Rows are points. Examples show where two turns around zero, p and q, send a point. Write where each new point lands after one turn and then the other. Backwards means that the second turn is done in reverse. Each puzzle has new turns, and all numbers are rounded.

Turn p:
[-2.2 -0.7  3.1] => [-2.7 -0.5  2.7]
[ 2.0 -1.4 -2.2] => [ 2.5 -1.5 -1.5]
[ 2.3  2.9 -2.5] => [ 2.5  2.7 -2.5]
[-0.9 -3.1  2.7] => [-1.2 -2.7  3.0]
[-0.6  2.3 -4.4] => [ 0.1  1.6 -4.7]
[-0.7  0.0  3.3] => [-1.3  0.4  3.1]
Turn q:
[-1.2 -0.1 -1.6] => [-1.7 -0.3 -0.9]
[0.0 0.9 3.5] => [1.4 1.4 3.0]
[-0.9 -1.9 -2.0] => [-1.6 -2.1 -1.1]
[ 3.3 -5.0  1.1] => [ 3.5 -5.0  0.4]
[ 1.0  4.5 -2.5] => [-0.1  4.0 -3.4]
[-2.2  1.6  1.4] => [-1.4  1.9  1.9]
Where do these land?
q, then p: [ 1.5 -0.6 -1.0] => [ 1.3 -0.9 -1.1]
p, then q: [ 1.0  0.4 -2.7] => [ 0.3 -0.4 -2.9]
p, then q: [-3.9 -0.9  1.9] => [-3.3 -0.5  3.0]
p, then q backwards: [-0.4  1.1 -1.1] => [ 0.3  1.1 -1.2]
q, then p: [ 3.8 -3.4  4.4] => [ 4.8 -2.0  4.3]
p, then q: [-2.0  3.5 -1.6] => [-2.7  2.7 -2.0]

Turn p:
[ 2.2 -2.9 -5.6 -0.4  1.7  0.1] => [ 1.2 -1.4 -6.6  0.0  0.4  0.2]
[-3.7 -2.2 -4.4  0.7 -4.1  2.1] => [-4.7 -0.9 -3.3  0.4 -4.6  2.1]
[-1.9 -1.2 -0.4  2.8  0.9 -1.2] => [-2.3 -1.7 -0.3  1.6  0.5 -2.1]
[ 0.0 -0.1  0.5 -2.9  2.4 -1.6] => [ 1.2 -0.7  0.1 -3.3  2.0 -0.8]
[-3.2  2.3  2.4  2.5 -0.5 -0.8] => [-3.3  1.0  3.6  1.2  0.4 -1.5]
[ 1.5  4.4 -0.2  1.6  2.4 -1.0] => [ 0.4  3.8  0.2  1.2  3.5 -1.6]
[ 2.1 -0.1  2.1 -0.2 -2.2 -1.3] => [ 2.5  0.5  1.8  0.3 -2.1 -1.0]
[ 2.2  1.4  3.1 -4.6  2.0  4.8] => [ 3.5  0.5  2.5 -2.1  2.7  5.8]
[ 0.8 -1.7  2.5  0.4 -2.6 -1.0] => [ 1.5 -1.2  2.1  0.7 -2.8 -0.9]
Turn q:
[ 2.0  1.5  3.7 -3.2  0.2 -1.6] => [ 2.8  2.0  3.6 -1.7  1.2 -1.8]
[ 2.0 -1.7 -4.1 -0.9 -2.1  0.7] => [ 2.1 -2.4 -3.7 -1.7 -1.5  0.9]
[ 1.3 -3.0 -1.6  3.1 -1.9  3.0] => [ 0.6 -3.8 -1.4  2.3 -2.5  2.7]
[-0.4 -1.2  0.6 -1.2 -1.6 -2.2] => [ 0.0 -0.6  0.7 -1.6 -1.4 -2.3]
[-1.6  2.9  3.5  1.5 -1.6  4.2] => [-0.3  3.6  2.8  2.9 -2.4  3.3]
[-0.8  3.5  1.7  0.5  2.3 -2.6] => [-0.9  3.3  0.9  1.3  2.6 -2.6]
[-2.5 -2.0 -3.8  0.1  4.7 -1.5] => [-4.3 -2.1 -2.9 -1.5  3.9 -0.3]
Where do these land?
q, then p: [ 5.0 -1.7  3.0 -4.8  3.2  4.4] => [ 6.3 -2.4  2.3  0.3  3.7  5.0]
p, then q backwards: [-1.0 -2.2 -1.4 -0.8 -0.8 -2.2] => [-0.7 -1.8 -1.8 -0.5 -1.8 -1.9]
p, then q: [-3.1 -0.7  1.4 -1.3  1.1 -1.9] => [-1.6 -0.4  2.3 -3.0  0.3 -1.2]
q, then p: [ 0.8  3.3 -1.6  1.6  0.1 -3.8] => [-0.5  2.4 -2.4  0.3  1.3 -4.2]
q, then p backwards: [-1.5  2.7 -3.4  1.5 -2.2  0.0] => [ 1.0  0.6 -4.7  0.9 -2.0  0.0]
q, then p: [-1.6 -2.5 -1.0  2.4  1.3 -0.1] => [-2.7 -3.0 -0.7  0.3 -0.5 -0.3]
p, then q: [ 1.0  2.8  0.1  3.4 -3.9 -1.9] => [ 0.3  3.2 -0.6  3.4 -2.3 -3.4]
p, then q backwards: [-1.5 -1.1 -0.3  0.1 -1.3  0.0] => [-1.4 -1.4 -0.2  0.4 -1.1  0.1]
p, then q: [ 2.0 -0.5  3.2 -2.0  2.5  5.5] => [ 1.9 -2.0  2.9  1.7  2.3  5.6]

Turn p:
[ 2.8  3.3  4.1 -2.5  4.1 -0.3  1.2 -1.8 -2.0] => [ 3.2  1.5  4.8 -3.3  3.8  0.8  1.5 -1.7 -1.0]
[ 2.7  0.7 -4.4  0.7 -2.5 -0.3  3.8  3.0 -1.3] => [ 2.6  1.1 -3.3  1.3 -2.3 -0.4  3.7  3.9 -2.1]
[-0.1  0.2  1.0  2.4  0.5  1.0  0.9 -2.2 -1.5] => [-0.9  0.3  0.4  1.2  1.2  1.4  0.6 -2.0 -2.4]
[ 1.0  1.0 -2.2  0.2  4.4  0.4 -1.3  0.1  2.0] => [ 2.0  1.0 -2.2  0.0  4.0 -1.3 -0.8 -0.7  1.9]
[ 2.2 -1.8  3.7 -1.6  0.0 -1.8 -3.7 -0.9 -3.6] => [ 1.3 -2.5  4.6 -1.6 -0.2 -1.6 -3.4 -0.6 -2.9]
[-0.1 -0.3  0.0 -1.5 -0.7  1.2 -1.5 -4.5  2.6] => [ 0.0 -1.1 -1.3 -2.1 -1.0  0.9 -1.1 -4.6  1.5]
[ 0.0 -3.2 -1.0  2.0 -1.6  2.7  1.8  3.2  5.0] => [ 0.4 -2.0 -2.6  4.9 -1.9  2.1  1.0  1.3  4.3]
[-2.5  1.7 -1.0 -0.4 -1.8  2.1 -2.4  2.8 -4.2] => [-2.1  1.4 -0.6 -1.5 -0.4  2.0 -3.2  4.4 -2.6]
[-1.5  1.0  3.0  1.2 -1.3 -2.0 -4.0  1.3  0.7] => [-1.6  1.9  3.0  1.0 -1.4 -1.3 -4.0 -0.1  1.0]
[-4.5 -2.6 -3.2 -0.6 -1.1 -3.0  5.2 -1.1  2.4] => [-4.7 -1.5 -2.9  0.0 -1.7 -2.6  5.8 -0.1  2.3]
Turn q:
[-2.0 -1.5  1.4 -1.7 -2.6  1.2  1.5  0.3 -0.7] => [-1.8 -1.5  2.1 -1.6 -2.7  0.7  1.2  0.3 -0.2]
[ 4.0  1.1 -1.8 10.1 -2.8  1.7 -4.6 -0.2 -1.5] => [ 1.3  0.3 -4.0  9.4 -2.7 -0.2 -4.9 -2.8 -3.3]
[-3.6  0.0 -3.0 -2.1 -1.5 -4.1  1.0 -0.9  0.1] => [-1.9  0.4 -2.0 -4.4 -1.2 -4.1  0.4 -0.2  1.3]
[-1.0  1.5 -0.5 -3.1 -2.6 -2.3 -1.4 -0.8  2.1] => [ 1.1  0.8  0.1 -3.2 -2.1 -1.4 -1.5 -0.3  3.3]
[ 0.2  0.3  1.0  4.7  0.2 -1.6  2.0 -0.1  0.7] => [-0.2 -0.2  0.1  3.9  0.5 -3.0  1.6 -1.7 -0.3]
[-1.7 -5.4 -1.2 -2.2  3.8 -1.0 -1.8 -1.1 -0.4] => [-0.9 -4.3 -1.1 -3.9  4.2 -0.1 -1.4  0.5 -1.6]
[-3.1  0.7  0.8  0.5  3.6  1.6  0.6  1.2  1.9] => [-3.2  0.1  1.1  1.1  3.5  0.6  0.6  1.1  2.2]
[ 1.4  1.6  5.8  1.0  1.3  0.3  0.4 -0.6 -2.9] => [ 1.2  2.1  5.4  1.8  1.1  0.5  0.2 -1.3 -2.9]
[ 5.4  0.7 -0.9 -1.5 -2.2  1.6 -0.6 -2.2  1.9] => [ 5.1  0.2 -1.7  0.0 -2.0  3.3  0.2 -1.9  1.2]
[ 1.7 -0.7 -0.5 -3.0  1.4  1.3  1.2  5.3  0.1] => [ 1.2 -0.3  0.1 -0.4  0.5  1.9  1.9  6.0  0.2]
[-1.3  1.5 -1.1 -2.9  1.5  1.4  1.7 -1.0 -1.3] => [-1.7  2.3 -0.2 -2.8  0.9  1.9  1.7  0.1 -0.1]
Where do these land?
p, then q backwards: [ 0.3  1.0 -1.9 -9.4 -0.5 -1.6  1.4 -1.2  0.9] => [-1.0 -2.0 -1.9 -7.9 -2.2 -3.8  2.3 -1.2  1.9]
p, then q: [-1.2  0.6  2.9  0.1 -0.5 -0.8  1.6 -2.2 -0.4] => [-1.5  0.4  2.9 -0.9 -0.3  0.4  1.2 -2.3  0.0]
p, then q: [-1.7  2.5 -2.3  1.2 -0.5  2.2  2.1  0.0 -0.5] => [-2.7  2.7 -2.1  0.3 -0.5  1.7  1.5  1.0  0.4]
p, then q: [-0.6 -4.8 -3.2  2.2  0.1  0.5 -0.3 -2.4  1.3] => [-1.9 -3.4 -4.5 -0.6  0.5 -1.9 -0.3 -2.1 -1.6]
p, then q: [ 3.7  1.4 -2.0  2.0 -1.3  2.3  2.3  0.5  1.3] => [ 1.5  1.6 -3.3  3.0 -1.8  1.9  2.2 -0.6 -1.2]
q, then p: [-0.4 -1.1  1.5  1.7 -2.5  0.3  0.8  0.2 -2.0] => [-2.0 -0.6  1.5  0.8 -2.0  0.3  0.1 -0.1 -2.5]
p, then q backwards: [-0.2  2.5 -1.5 -1.0 -0.4 -3.2  1.8 -1.8 -1.5] => [-0.7  1.0 -0.8 -1.2 -0.2 -2.7  3.1 -1.0 -2.7]
p, then q: [-1.4  1.4  7.7  2.2 -0.8 -0.7 -3.4 -1.6  0.9] => [-0.8  0.5  6.0  1.5  0.2  1.0 -4.3 -4.8  1.2]
q, then p: [ 0.9 -3.2  4.7 -0.1  6.4  1.0 -4.6  4.0 -0.3] => [ 1.6 -2.6  4.3  3.5  6.7  0.2 -4.5  2.6  0.5]
p, then q: [ 1.6  0.2 -3.4  2.1 -1.9  1.7 -1.5 -1.0 -0.9] => [-0.1  1.2 -3.9  0.1 -1.7  0.7 -1.7 -0.2 -2.5]
q, then p: [-1.1 -0.5 -2.5 -0.9  2.1 -1.7 -0.1  5.5  1.2] => [ 0.3  0.7 -0.6  1.8  1.1 -2.8  0.2  5.0  3.0]

Turn p:
[-3.2  0.0  2.1  1.0 -3.8  0.2  0.9  0.9 -1.5 -3.6 -1.1 -3.2 -2.3  1.2] => [-2.2  0.3  1.8 -0.7 -5.2  0.1  0.7  1.9  0.2 -2.9 -0.9 -2.9 -2.8  0.3]
[-2.0 -2.2  1.4  1.2 -1.0 -3.9  0.7  1.5  0.1  4.3 -3.2 -2.1  1.7  0.5] => [-1.6 -2.7  2.6  2.6 -1.1 -3.7  0.0  1.1 -1.0  3.0 -4.0 -0.7  0.8 -1.1]
[-1.2 -0.1 -1.2  3.4  2.9 -2.8  0.7  0.7 -0.5 -3.2  3.7  2.6 -1.7  2.2] => [-1.1  0.8 -2.7  2.0  0.3 -2.6  1.2  1.0 -1.6 -2.9  2.8  3.7 -2.6  2.9]
[ 2.7 -0.2  0.1 -1.6  1.1 -2.4  0.2 -0.7  3.6 -2.4  1.0  3.1  0.4 -3.2] => [ 2.3  0.4 -0.8 -1.4  2.5 -2.7 -0.4 -0.8  3.3 -1.9  2.2  2.8  0.9 -2.6]
[-1.1  3.7 -2.0 -1.4  3.3  3.1 -3.1 -0.5 -2.0  0.9 -0.6  4.7  4.4  2.9] => [-2.5  1.6 -1.5 -0.9  4.0  3.7 -1.2 -2.3 -3.2 -1.2 -1.1  2.4  5.3  3.4]
[-0.7 -1.6 -2.0  2.7 -0.9  0.5  1.9 -1.3  2.2 -1.2  1.7 -2.8  0.1 -2.3] => [-0.4 -1.6 -1.9  3.0 -2.5  0.4  1.1 -0.2  2.9  0.5  2.5 -0.8 -1.2 -1.9]
[ 3.8  4.2  3.9 -1.5 -3.0 -2.0 -1.1  2.0 -2.7 -1.2  3.9 -3.1 -2.8  1.3] => [ 4.0  5.7  0.8 -2.8 -2.6 -3.0  0.2  2.2 -1.7 -0.4  1.6 -4.6 -0.6  2.3]
[-3.9 -3.7  1.6 -3.0  4.4  3.1  3.3 -3.4 -2.4  2.5 -0.2  0.9  1.5 -3.0] => [-4.0 -4.0  3.2 -0.8  4.8  2.7  3.4 -2.6 -2.0  1.9  2.5 -0.4 -0.8 -3.1]
[ 0.8 -0.6  3.0  3.1  1.2  2.4 -1.9  3.2  1.6  3.5 -0.4  1.1  1.2  0.0] => [ 1.4  1.3  3.2  3.8  2.0  2.1 -0.5  3.4  0.0  1.8 -1.3  1.7  1.7  0.6]
[ 0.5  4.0  0.0  0.2 -1.8  2.6  3.7 -1.9  0.5  3.1 -2.4  1.6  4.4 -1.9] => [-0.3  1.7  0.8  0.5  0.2  2.3  4.2 -4.2  1.9  1.7 -3.0  0.0  4.7 -1.6]
[ 1.2 -2.9 -1.9 -1.9 -3.9 -2.9  1.6  4.2  3.4 -2.5  1.5  3.5 -3.6 -1.3] => [ 2.3 -0.6 -1.6 -4.4 -2.9 -2.9  0.2  4.0  3.2 -0.1  0.5  5.4 -2.1 -2.0]
[-0.2  3.1 -2.5  2.5 -1.6  3.4 -1.9 -4.3  1.4 -0.6 -3.5 -0.1 -1.8 -4.0] => [ 0.0  2.6 -1.3  1.9 -1.4  4.7 -2.6 -4.9  2.5 -1.0 -1.7 -0.3 -1.4 -3.7]
[-0.8 -2.0 -1.2 -3.1  1.4  0.7  0.7  2.9  4.3 -1.9 -1.9  1.1 -3.6  3.6] => [-1.2 -2.1 -1.8 -3.5  2.3  0.3 -1.1  4.2  3.4 -0.9 -2.5  1.7 -3.1  1.8]
[ 1.4 -3.8 -0.2 -0.9  0.5 -1.4 -3.0 -2.1 -2.4 -1.1  0.0 -2.8  1.9  1.9] => [ 1.1 -4.4  0.8  0.2 -0.5 -1.2 -3.4 -1.1 -2.1 -0.6  1.9 -2.6  0.6  2.0]
[ 3.0 -1.7  1.5  1.9 -1.0 -1.3 -1.8 -1.6 -1.8  0.7  1.3 -1.4 -3.2  2.4] => [ 3.3  0.2  1.5  0.9 -1.5 -1.4 -2.0 -0.6 -1.3  1.1  1.0 -1.1 -3.4  3.2]
[-1.3  3.9  0.1 -2.8 -2.4 -0.8 -1.4 -1.6  0.1  2.7  3.9 -2.5  4.0 -1.6] => [-2.2  3.2 -0.5 -1.0 -1.3 -1.4 -0.5 -1.5  0.0  3.6  2.7 -3.4  5.3 -0.9]
[ 1.1 -0.1 -2.8  0.0  4.6  1.6  0.4  1.9 -3.9  0.0 -3.8 -0.5 -0.5  1.1] => [ 1.1 -2.5 -2.7  0.4  2.9  2.6  0.7  0.2 -4.5 -1.6 -3.5 -0.8 -1.0  0.2]
Turn q:
[ 0.0  0.9 -7.4 -2.0 -1.1 -2.0 -2.2 -1.7  0.1 -3.3  1.4  0.9  1.2 -0.5] => [-1.3  2.9 -5.0 -3.1 -1.4 -2.1 -2.8 -0.7 -0.8 -3.7  2.4  1.9  2.1 -0.3]
[-0.5  2.0  2.1  0.7  5.2  3.7  0.5  0.8  1.7  2.9 -3.1 -0.1  0.6  4.8] => [-0.9  2.1  2.3  2.2  5.6  3.3 -1.4  1.0  2.1  4.2 -0.8 -1.0 -0.6  3.3]
[ 1.8  0.5  1.0  3.7 -0.7 -0.8  1.0 -0.4 -1.7  1.2  1.9  2.1 -0.9  1.2] => [ 2.7  0.6  1.4  1.8 -1.0 -1.4  1.8 -0.8 -1.4  1.9  1.9  2.0 -1.2  1.0]
[-3.9 -3.1 -0.3 -1.9 -0.4  2.3  1.8 -1.8  0.3  0.8  1.2 -1.8 -1.4  0.7] => [-3.1 -2.8 -1.8 -1.5  0.7  2.4  1.5 -1.7 -0.8 -0.7 -0.1 -1.6 -2.9  1.7]
[ 1.7 -0.3 -2.1 -0.6 -2.4 -2.4 -4.5 -2.0  0.6  3.0 -2.3 -1.4 -2.4 -1.0] => [ 0.6 -0.4 -3.2 -0.5 -3.7 -2.5 -4.4  0.0  0.5  2.9 -0.3 -2.2 -1.1 -1.7]
[ 2.2  1.1  0.9 -3.0 -2.3 -1.0  0.8  5.8  2.9  2.8 -0.4  1.8 -0.5  1.4] => [-0.2  2.4  2.5 -3.4 -2.3 -0.2  1.9  5.2  3.4  2.5 -1.0 -0.2 -0.5 -0.2]
[ 2.6  0.2  0.3 -0.8 -0.9 -0.2  2.7 -2.4 -0.5 -0.5 -1.2 -0.7  1.1 -1.2] => [ 2.5  0.2 -1.3 -0.8  0.4 -0.6  2.0 -2.3  0.5  0.1 -1.7 -1.2  1.7 -0.5]
[ 0.9  0.6 -0.4  1.9 -2.0  5.5 -1.2 -0.9  3.1  2.2 -1.3  1.0  0.1 -1.7] => [ 1.7 -0.1 -1.7  0.6 -0.9  5.5 -0.8 -0.6  2.5  2.9  1.2  0.8 -0.5 -2.4]
[  0.5   0.7   2.1  -0.5  -1.5   0.3   1.9  -1.4 -15.6   0.2   0.2   1.0
   1.5  -1.3] => [  3.1   0.8   2.5  -0.2  -0.5  -0.9   3.2  -2.6 -14.4   1.0  -2.5  -1.7
   3.0  -0.5]
[-0.8  1.9 -2.6  1.6 -2.3 -1.4  1.2  2.0  1.0 -2.9  0.8 -2.2  0.5 -1.3] => [-1.0  1.9 -1.8  2.0 -2.7 -0.4  1.8  1.0  1.1 -3.8  0.9 -0.1  1.6 -0.5]
[-4.9 -1.4  1.4  0.1  2.3 -0.6  1.8  1.8  2.6  3.3  1.4  1.0  2.4 -0.8] => [-5.5 -2.8  1.6  0.2  2.5  0.2  2.8  1.1  1.6  2.0  1.8  1.0  0.2 -0.7]
[ 1.6 -3.8  1.9  2.6 -0.8 -0.2  0.2  0.3  0.6 -5.5 -1.6 -0.6  1.2  0.3] => [ 2.6 -3.1  0.1  2.1 -0.9  0.3 -0.2 -0.3  1.2 -3.5 -3.5  3.0  1.6  1.9]
[-4.7  1.1  1.3 -2.0 -1.9 -2.1  1.1 -0.2  1.7 -2.8  1.6  1.3  0.3 -0.5] => [-4.6  0.5  2.0 -1.2 -1.3 -0.7  1.6 -2.2  1.1 -3.3 -0.6  1.4 -0.8 -1.4]
[ 0.9  0.8 -0.1  1.0  9.5 -1.9 -1.5  1.6  0.6 -2.2 -0.2  1.0 -3.9 -0.1] => [ 1.2  0.8  1.4  2.7  7.4 -3.8 -3.7  3.6  0.4 -2.5  0.8  0.7 -3.0 -0.3]
[ 2.5 -1.3  1.7 -0.7 -0.6  1.0 -3.6 -1.7  2.5  0.6  1.6 -3.3  0.2 -0.1] => [ 2.0 -3.2  0.7 -0.9 -1.6  0.9 -3.2 -1.0  2.7 -0.1  1.6 -2.8  0.4  0.7]
Where do these land?
p, then q: [-3.3 -2.2  2.5 -3.8  2.5 -1.7 -2.7  3.4  2.0 -2.0  3.3 -1.9  0.5  3.1] => [-5.1 -1.4  3.9 -0.7 -0.3 -1.6 -1.2  5.5 -0.6 -3.0  1.4 -0.4  0.3  2.6]
q, then p: [ 2.8  2.9 -0.8 -1.7 -1.2 -0.5  3.0 -3.9  4.2 -1.6 -1.1  3.0  1.7 -0.5] => [ 0.0  1.7 -2.3 -1.5  3.5 -1.2  0.1 -4.6  5.2  0.1 -0.3  0.3  1.9 -1.6]
q, then p backwards: [-1.5 -1.8  1.7  0.1 -2.5  2.5 -2.7  2.1  1.0  4.7  3.6 -1.1  3.7 -0.6] => [-2.6 -4.9 -0.2 -1.8 -3.2  4.1  0.1 -0.3 -0.8  0.9  3.0 -1.8  2.9 -0.4]
p, then q: [-2.8  0.6  0.6  0.8  3.4  1.5  1.8 -0.4  3.2  1.0 -3.4 -3.3  0.9  0.3] => [-2.7 -2.3 -2.3  5.0  2.8  1.6  0.1  1.3  2.1 -0.4 -1.0 -0.5 -0.7  0.1]
p, then q: [ 2.9  3.4 -0.6 -3.5  1.2 -3.5  1.1 -3.2 -3.3 -2.5 -2.9 -1.7 -3.3 -1.4] => [ 2.0  1.2 -3.7 -1.2  1.0 -4.2 -2.5 -2.7 -1.0 -3.7 -2.4 -5.0 -0.4 -1.2]
q, then p: [-3.6  2.9 -4.1  0.1  0.8  1.9  1.6 -1.6  0.4  3.7 -3.0 -2.2 -2.3  3.4] => [-4.4  2.7 -4.8  2.5 -0.2  2.6 -0.4 -0.6 -1.3  3.2 -2.3 -2.1 -2.3  1.4]
p, then q: [ 2.0  0.4  1.4  1.2 -2.9 -0.8 -0.8  2.7  0.6  0.0  0.5 -3.0  0.7  1.6] => [ 1.0  0.8  0.9  1.0 -3.8 -0.2  0.4  2.2  1.9  0.7 -0.8 -1.1  2.3  1.7]
p, then q: [-3.3 -1.1 -5.5 -1.5  0.2 -3.7 -3.2  2.7  4.0 -1.5 -2.7 -1.3  0.8 -1.1] => [-4.5 -1.9 -4.1 -0.3 -2.2 -1.1 -4.0  3.8 -0.2 -1.0 -0.2  3.5  1.9 -3.3]
q, then p: [-1.7 -1.8  1.5  3.0  0.1 -1.0  0.3 -1.1  0.7  0.4  2.5  4.1 -4.0  0.5] => [ 0.9  1.7  1.8 -1.1  0.2 -1.4  0.5 -0.7 -0.4  0.9  1.1  4.1 -5.4  0.3]
p, then q: [-1.6 -3.9  0.9  0.6 -3.3  2.5  2.8 -2.7 -2.6 -0.1  0.7 -1.4  3.0 -0.7] => [ 0.2 -4.9  0.7 -1.1 -2.3  2.7  4.2 -3.4 -0.1  0.4 -0.3 -0.4 -0.8  1.4]
q, then p backwards: [ 3.9  2.5  2.2 -3.2 -1.8  2.4  1.3  2.7 -2.2 -0.5 -1.2  0.2 -3.2 -1.5] => [ 3.2  2.1  3.0 -1.1 -2.0  2.0  0.7  3.3 -2.2  0.1 -2.4 -1.6 -3.3 -2.2]
q, then p backwards: [ 3.2 -1.4  2.5  2.5  2.1  1.6 -0.7 -3.7 -0.4  0.5  3.0  3.8 -0.8 -2.3] => [ 4.7 -4.6  0.1 -0.1  1.6 -0.5  0.1 -2.7 -1.1  1.1  0.7  2.8 -0.9 -3.4]
p, then q: [ 4.2 -0.1  0.3  2.2 -1.0  3.7 -1.2 -1.7 -2.0 -1.0 -0.4  3.8 -1.7 -0.1] => [ 5.8  2.2  1.4 -1.8  0.9  2.8 -1.3 -2.6  0.0  0.4 -0.1  1.2 -1.4  0.5]
p, then q: [ 0.7  0.1  1.9 -1.1  3.2 -2.3  3.2 -0.6 -2.6  2.8 -3.8 -0.9 -0.6  3.4] => [-0.1 -0.9 -0.9  2.1  3.5 -3.3  0.3 -0.2 -1.4  1.6 -5.0 -2.4 -1.1  2.7]
p, then q: [-1.6  1.4  0.6  2.0 -3.5 -2.9 -4.6  3.2 -2.7 -1.7  2.5  2.6  3.6 -1.1] => [-0.7  2.2  4.1 -0.6 -4.8 -0.5  0.2 -1.1 -3.4 -0.9  0.7  3.4  5.0 -1.4]
q, then p: [-0.2 -1.6 -5.0  2.2  2.9  0.3  0.7  2.0 -0.3 -2.3  2.6 -0.6  1.0 -2.9] => [ 0.5 -1.5 -4.4  0.4 -0.4  0.1  1.9  2.2 -2.0 -2.9  3.6  3.2  1.2  0.2]
